Each row of a before or after table is a point. One or more steps were done to the points. Then noise was added and the rows were shuffled. The steps act on columns, c1 being the first. Write out the steps. A step turns or swaps two columns, mirrors them in a line or flattens them onto one, adds a multiple of one to another, or multiplies or shifts one. Angles are multiples of 10 degrees, from the lower column toward the higher: turns from -170 to 170, lines from 10 to 170 but not 90. Use the fewest steps. Two steps may share a column if one is a turn and the other turns, adds or multiplies; they go together, in the order done. Otherwise the lowest column goes first.
In the rows, 128 means zero.

Before (13 x 3):
[[110 150 113]
 [147 130 122]
 [147 203 130]
 [151 156 136]
 [ 71 112 159]
 [172 171 118]
 [ 55  81 152]
 [122 134 105]
 [ 61 118 134]
 [ 42  80 141]
 [118 138 129]
 [ 60 109 131]
 [173 171 149]]
After, 13 rows:
[[142  98  74]
 [143 188 107]
 [124 217  93]
 [145  69  61]
 [148 194  69]
 [149 191  75]
 [150 136  56]
 [125 229  81]
 [143  66  86]
 [177  68  74]
 [121 112  60]
 [141 136  67]
 [133 130  44]]
Steps: turn c1 and c2 by -120 degrees; shift c3 by -60

Before (8 x 8):
[[111  95 150 170 141 133 137 138]
 [139 121 195 162  95 124 157 144]
 [ 91 166 142 101 158  58  89  76]
 [ 76 192 118 114 124  91  44  99]
 [ 61 128 160 122 113  75  76  63]
 [121  87 129 188  91  84 175 150]
 [148 134 130 133 103 152 131  95]
 [ 62 174 119  80 122 119 106 104]]
After:
[[143 140 150 148 165 115 140  95]
 [119 132 215 113 156  97 156 144]
 [109  98 180  80 173 150  50  62]
 [144 154 137  98 184 152  14 100]
 [ 92 100 149  65 153  87 171 150]
 [ 90 151 140 135 183 176  56 104]
 [111  95 171 118 202  86 135 137]
 [127 147 163  71 217 177  65  78]]
Steps: turn c1 and c7 by 40 degrees; turn c2 and c7 by -20 degrees; shift c3 by 20; turn c4 and c6 by -110 degrees; shift c5 by 60

Before, 14 rows:
[[122 136 123 111 112 102 135 102 133 137 121 124]
 [131 117 118 127 117 140 136 143 138 118 143 139]
 [105 134 136 101 108 133 143 146 115 120 124 143]
 [115 132 150 136 135 136 136 122 114 113 120 131]
 [128 153 130 125 130 126 122 123  82 110 142 123]
 [129 133 119 111 135 123 134 130 112 111 107 152]
 [145 127 103 137 120 151 120 124 138  92 108 154]
 [116 151 125 112 126 123 120 134 123 163 125 114]
 [114 142 146 139 124 103 123 123 130 123 153 138]
 [ 98 144 135 122 131 129 118 111 115 124 126 119]
 [121 116 110 121 135 119 123 124 154 130 126 131]
 [112 118 140 129 122 145 119 128 126 140 145 145]
 [122 128 112 151 114 116 109 116 120 129 124 124]
 [104 138 120 143 132 167 139 133 111 130 143 141]]
After:
[[127 117 109 138 123 125 123 126 111 126 182 132]
 [129 152 131 130 128 129 123 122 154 127   7 109]
 [127 142 145 116 128  91 122 126 111 118  74 126]
 [125 116 118 124 139 141 137 141 112 113 113 123]
 [131 128 113 102 132  93 108 118 138 132 122 128]
 [129 132 150 121 118 129 135 128 146 119 120 115]
 [129 143 136 135 128 136 117 124 139 133 109 122]
 [125 139 121 116 121 152 139 139 132 118  61 135]
 [135 136 123 139 150 118 134 106 129 135 154 135]
 [128 117 139 126 133 144 119 133 119 115  84 146]
 [131 128 102 117 133 143 120 119 134  92 192 105]
 [119 132 138 146 157 159 144 151 140 111 111 125]
 [129 131 118 146 129 140 135 131 153 102 146 118]
 [124 151 125 142 135 139 121 138 133 154 124 156]]
Steps: flatten c1 and c8 onto the line at 110 degrees; add -1 times c4 to c6; turn c4 and c5 by -160 degrees; turn c9 and c11 by 140 degrees; multiply c11 by 3; turn c10 and c12 by 70 degrees

Before:
[[113 159 105 125 150 161 124 101 102 136 131 149 132 116 223  99 107 113]
 [128  31 120 132 123 161 213 124 149 141 130 183 158 110 110 158 132 107]
 [123 149  91 135 113 170 154  90 128 126 116 177 121 176 107 112 124  86]
 [121 153 161 109 102 120 115 146 118 104 119 121  81 148 105 133  83 114]
 [ 44 159 128 147 118 165 138  91 173 161 108 145 135 168 112 121 125  82]
 [122 151 131 155 136 174 170 118  98 115 103 104 146  92 125 132 133  72]
 [101 146 119 166 145  80 113 120 157 116 151 177 124 110 132  99 103 106]
 [125 152 159 164  94 160 114 105 123 115 142 106 158 102 120 121 119 243]]
After, 8 rows:
[[ 97  95 115 167 134  11 111 124 162 119 153 175 125 111 148 130 110 108]
 [ 43 107 108 150 134 222 140  94 173 162 109 147 134 167 110 151 132  81]
 [122 122 126 155 138 242 173 117  99 113 104 106 145  93 132 152 127  73]
 [125 108 142 163 114 207 116  91 127 117 144 104 159 103  96 147 120 244]
 [123 103  77 137 130 233 156 114 129 128 115 178 122 175 103 136 125  89]
 [123 118 167 112 129 107 117 128 125 106 123 120  80 151  94 156  82 111]
 [131 202 120 133 142 210 215 127 147 143 130 181 158 114 114  58 134 108]
 [112  86  94 125  70 212 123 115 105 136 129 151 132 115 207 137 101 115]]
Steps: mirror c2 and c16 in the line at 60 degrees; turn c3 and c8 by -30 degrees; turn c5 and c15 by 50 degrees; multiply c6 by 2.5; turn c9 and c17 by 10 degrees

Before, 13 rows:
[[193 151 109 133  99 128 116 170  99  72 132 173 140 109  81  38 152 161
  127  75 109  92 143 114 135 124 167 141  96 122 156 159]
 [141 104 143  78  97 141 137  99 110 169 131  67  83 108 123 169 125 189
  191  84  63  99 109  58  78 143 114 135  87 182  88 109]
 [117 163 143 138 122 199 147 140 149 166 164 123 115  92 112 133 215 122
  116 113 163  84 135 163 111 160 111 120 111 152 176 203]
 [143  85 141  82 108 159 114 114 102 154 125 149  51 139 146 149  55 183
  160  87 130 135 156  69  44 133 132 119  87 189 114  97]
 [140 115 165  91 125 171  70 115 123 144 133  95  88 136 131 170  94 178
  151  66  78 160 156  67  97 162 146 173 109 182 144  49]
 [140  53 139  46 133 170 128 108 148 131 124  91  81 185 189 166  88 156
  147 142  81 126 142  75 128 131 165 139 125 179  96 110]
 [137 176 100 138 112 155 116 155  46  61  86 182 161  63 117  70 165 180
   89  78 134 131 147 111 148 130 163 147 126  89  82 187]
 [102  74 108  70 125 148 143 122 152 129 166 115 117 125 139 156  86 188
  176  99 151 117  93  61 124 167 151 180 131 212 112  94]
 [173 132 133 175 114 124 169 116 135 123 126  90 101 126 113 163 146 125
   73  93 161 139 111 219 131 147 118 188  96 141 143 175]
 [144 157 107 154  82 118  89  99  64  67 155 133 120  83  85  30 176 170
  126 115  98 131 197 153  91 182 131 158 149 118 108 222]
 [133 161 111  64  75 152 101 159  34  68 153 115 108  76  60  76 119 144
   91 109 109 131 138 138 105 172 188  97 119 120 174 162]
 [150 135  63 114 112  99  73 116  96  96 113 164 142  45  91  74 168 140
   71 146  90 130 138 149  88 136 149 148 137 108 148 184]
 [131 164 122 138 142 124 150 113  81 171 138 107 145 177 114 160 151  71
  125  98 155 113 129 180  90 123 158 127 156 137 179 178]]
After:
[[143 137  64 115 112  99  73 116  97  97 121 163 142 133  92 226 168 108
   71 161  91 131 138 151 148 136 148 148 132 153 147 185]
 [130 164 123 138 141 123 150 112  83 171 178 107 145 124 114  71 150 156
  125 100 154 112 130 179 148 125 159 126 101 139 179 180]
 [135  54 140  47 134 169 130 109 148 130 103  92  81 125 189  59  85 114
  148 120  79 125 142  75 188 132 166 138  98  87  96 112]
 [139 159 106 155  82 120  89 100  63  68  78 134 120 191  85 218 175 140
  127 120  96 130 197 153 150 180 133 157 118 150 108 222]
 [172 150 109 135  98 127 114 169  98  72  98 173 138 195  80 190 153 119
  128  75 108  92 143 114 197 126 168 143 155 111 156 160]
 [138 102 142  79  96 142 138 100 109 167  71  67  80  82 122 125 123 110
  191  77  61 101 107  59 137 144 115 135 124  59  87 108]
 [133 159 111  63  76 152 100 158  35  68 105 118 106 145  60 200 122 149
   91  97 110 130 139 138 163 172 190  96 142 127 175 162]
 [107  73 107  70 126 147 142 123 151 129  59 114 116 103 139 116  87 144
  176  89 149 118  94  62 184 167 153 180  72  65 111  93]
 [138 115 166  92 125 170  70 114 125 146  83  95  88  95 129 101  94 116
  151  44  79 161 155  65 158 161 147 173 108  74 145  48]
 [159 131 134 175 112 122 169 116 135 121 131  91 101  96 114 110 146 128
   74  93 161 140 112 220 192 147 120 188 145 100 145 173]
 [138  85 141  82 111 160 114 114 101 155  79 150  50 115 146 108  54 106
  160  72 129 135 156  68 102 132 134 121 120  57 115  97]
 [136 175  99 137 112 155 117 156  48  62  94 184 160 147 119 213 165  70
   88  66 135 132 148 111 209 129 162 147 153 155  80 187]
 [120 164 143 138 121 199 148 141 149 166 121 123 114 104 113 154 214 164
  114  77 163  84 135 163 171 161 110 120 124 100 175 203]]
Steps: multiply c1 by 0.7; add -0.5 times c6 to c20; turn c11 and c18 by 110 degrees; mirror c14 and c16 in the line at 150 degrees; shift c25 by 60; turn c29 and c30 by 140 degrees
